Each row is a point. Any point is a mix of the corners, with weights that add up to 1. It lies inside the corners' shape when no weight is negative. Is each point inside? If not, which corners have a negative weight?
In the rows, zero is written as 128.

Corners:
(1): [122  59  61]
(2): [153 165 164]
(3): [ 87  85 131]
(4): [153  90 186]
Points:
[159  90 159] => outside (3)
[130  63 129] => outside (2)
[138 141 155] => inside
[116  58 110] => outside (2)

Corners:
(1): [172  92  78  97  83  49 135  57 145]
(2): [193 139 135 169  87 164  85 133 175]
(3): [143 157  84 199  84  59  73 140 174]
(4): [226  55 141 132  79  97 140 200 180]
(5): [177 103 178 152 151 176 122 106  41]
(6): [172 173 237  93 145  75  57  84 174]
(7): [ 53  82  74 216  87  80 142  47  77]
(8): [138 144 159  68 105 164  78 133 110]
(9): [ 70 227 136 138 144 139 151 157 114]
(10): [114 149 194  70 222 183 102  99 114]
Points:
[152 126 160 148 103 132 114 134 120] => outside (1, 3, 10)
[136 141 166 100 150 147 100 110 120] => inside
[128 105 149 139 126 119 102  54 107] => outside (3, 4, 9)
[ 87 125  68 155  90  76 148 116 130] => outside (2, 5, 6)
[142 126 158 144 132 136 109 112 106] => outside (1)
[123 147 164 124 152 128  98 118 123] => outside (1, 2)
[138 140 137 130 133 114  98 112 139] => inside
[146  85  83 133  61 119 146 107  99] => outside (3, 6, 10)
[145 172 154 110 133 133 116 147 137] => outside (7)

Corners:
(1): [123 124 136 127 144  93 112 108 102  96 131 124 176 165]
(2): [ 84 120  96  70  59 141 101 127 128 124 114  76  39  93]
(3): [106  94 187 146  72 143 112 134 179 145 171 145 146  66]
(4): [186 121 147 144 177 138 124  84 112 103 151 138 127 146]
(5): [ 47 120 111 105 102 128  29 209 137 140 138 158  22 162]
(6): [116  90  79  65 145 108  56 126 194 123  73 106  88  99]
(7): [208 118 130  46 146  71 137 139 146 142 122 171 125 144]
(8): [ 92 173 131 149 176  92 174 166 104  95 102 135 126 110]
(9): [133  78 117 119 123 129 145  80 182 119 104 183 168 177]
(10): [172  65 124  41 148  98 146 144 133 105 129 142 216 179]
(11): [156 134 117 190 162 115 132 185  98  88 148 183  93 158]
(12): [ 72 117  91 185 105 120 134 142 147 167 192 168 114 135]
(13): [ 81 181  72 143  91 148  69 160 126 167 153 155  74 102]
(14): [117 131  78 184 159 143 162  39 211   7 134  89  91 125]
(15): [156 202 105 177 131 136 121 172 115 167 126 153 100 157]
Points:
[125 116 116 125 118 125 113 126 151 121 142 138 118 130] => outside (8)
[132 119 102 120 147 122 119 122 142 111 128 142  99 138] => outside (1, 3, 15)
[112 118 109 131 127 126 113 127 147 106 131 130 109 131] => outside (7)
[142 124 123 114 128 124 115 149 142 122 128 146 110 130] => outside (1, 12)
[104 145 108 143 108 138 103 143 146 133 138 137  73 114] => outside (1, 10)
[ 65 124  85 112  81 149 104 124 169 123 124 103  81 102] => outside (1, 4, 7, 11)
[ 93 110 109 118 111 105 110 156 138 151 147 159 119 133] => outside (4, 14, 15)
[128 129 101 131 156 113 116 108 143  73 110 130  95 141] => outside (3, 10, 12, 15)
[130 104 117  99 131 114 116 128 144 114 130 137 127 133] => outside (15)
